Every row gives one point. To make a cloud, some directions were put in groups of two or more. Within a group, all points are equally far from the middle, so they leave a hole (a ring in 2 directions, a hollow ball in 3). The other directions are filled evenly. Then the cloud was stretched, turned, moved and blurred a little. Count the holes, and give their numbers of directions, smallest first.

Cloud, 13 rows:
[[ 46   0]
 [-60  -5]
 [-60  -4]
 [-25  43]
 [-59 -22]
 [ 29  36]
 [ -8  46]
 [-60 -13]
 [ 29 -37]
 [-58 -18]
 [-32  39]
 [-33 -48]
 [ 44 -13]]
Holes: 1 (2)

Cloud, 20 rows:
[[-32 -28  18]
 [ -4 -33  12]
 [ -7 -27  54]
 [  5  19  39]
 [ -6  28  13]
 [ 18  30   4]
 [-11  14  60]
 [-18  24  12]
 [-27   6  -1]
 [ 17  33 -12]
 [-15 -16 -12]
 [ 30 -11  21]
 [  0  22  37]
 [  9 -13  46]
 [  7 -27 -17]
 [ -6  25  34]
 [-34   0   6]
 [ -8 -12 -22]
 [ 10  21  30]
 [-10 -30  53]]
Holes: 1 (2)

Cloud:
[[ 10  15  38 -10]
 [-33   2 -38 -41]
 [ 10   3 -17  -5]
 [-14 -21  42 -18]
 [ -7   6  41 -37]
 [ 15 -21 -11 -28]
 [ 32  21   7 -19]
 [ 15   1 -13 -50]
 [-34 -17  -7 -11]
 [ 17  59 -12   0]
 [ -6   3  34  17]
 [ 37  -4 -23 -27]
 [-22  -2  -4  -9]
 [  6   7  28 -60]
 [-27 -14   8  -9]
 [-19  20  24  12]
 [-33 -31 -22   2]
 [ -7 -12  18 -17]
 [  0  24   1  26]
 [  2 -26 -19 -17]
 [ 12 -27  18  -1]
 [-26  14   0   6]
 [ 14 -36   2 -26]
 [-39  11  24  -3]
 [ 31  37  13 -19]
 [  4   8 -30 -41]
 [ -9   6  23 -10]
 [ -6  14 -13  10]
 [ 16  15  -8   8]
 [-29  38   3 -31]]
Holes: 0

Cloud (53 x 6):
[[ 19  -3 -17   4  24 -11]
 [  3 -25  22  21   8 -23]
 [ 60 -18  22   2 -15 -10]
 [-17 -30   6 -28 -17 -25]
 [ 35 -23  17  21   2 -15]
 [ -8  29 -18  21  -4   2]
 [ -3  -5   4  18  -5  19]
 [  8  19 -35  -1 -12  34]
 [  5 -31  19  -6 -15 -36]
 [ -4 -39  44  20   5  -6]
 [ 27   4  25   9   9 -21]
 [ 36 -20 -33  23  -2   4]
 [  5   7  24 -22  -4  15]
 [-18  -7   7 -12  13  23]
 [ 16 -37  -6 -12  33  -5]
 [  8 -38  29  29  -9 -10]
 [ 25  11   3  27 -16   9]
 [  0   7  25 -22  -2 -24]
 [ -9 -16  16 -12   7 -37]
 [ 31   3  18  29  19  25]
 [ 25 -31  22 -14   3  -6]
 [ 23  17  31 -15  -1 -22]
 [-30   1  28  33   4 -23]
 [ 39   1  14   7  13   9]
 [  6 -22  -3 -39   1 -11]
 [ 17  17  -3 -14 -29  19]
 [ 19 -26 -10 -15  21   5]
 [ 23  -4 -20  14   7  40]
 [ 11  25  37  -6   1  27]
 [ 39 -12  -6  -8  -9  25]
 [ 22 -10   1  51  22 -12]
 [ 23  -2   1  35  11 -16]
 [ 14 -22  39  22  -6  -9]
 [ 15 -15  31  29  -8 -20]
 [-29 -32  15 -16 -27  -7]
 [-17   2  28   8   2  25]
 [  3 -39  19  37  11 -21]
 [ 38  -7  10   1  22 -13]
 [ 60 -16  38  -6  16 -15]
 [  9  27  42 -31  22  12]
 [  5  -6  42  11  36   8]
 [ 29 -23   6  -7  27 -40]
 [ 33   5  26 -16  29 -26]
 [ 32 -54 -10   9 -24 -25]
 [ 33 -21  52  -6  32  -7]
 [-17 -15  39 -26 -10 -22]
 [ 31   9 -35 -14 -10  -1]
 [ 38 -17  25   6 -14  16]
 [-18   3  21 -16  -7 -12]
 [ 26 -53   4   1  23  16]
 [ 14 -19   6  25 -28  13]
 [  0  24  29  23   7  31]
 [ 42  -6 -36   6   3   5]]
Holes: 0
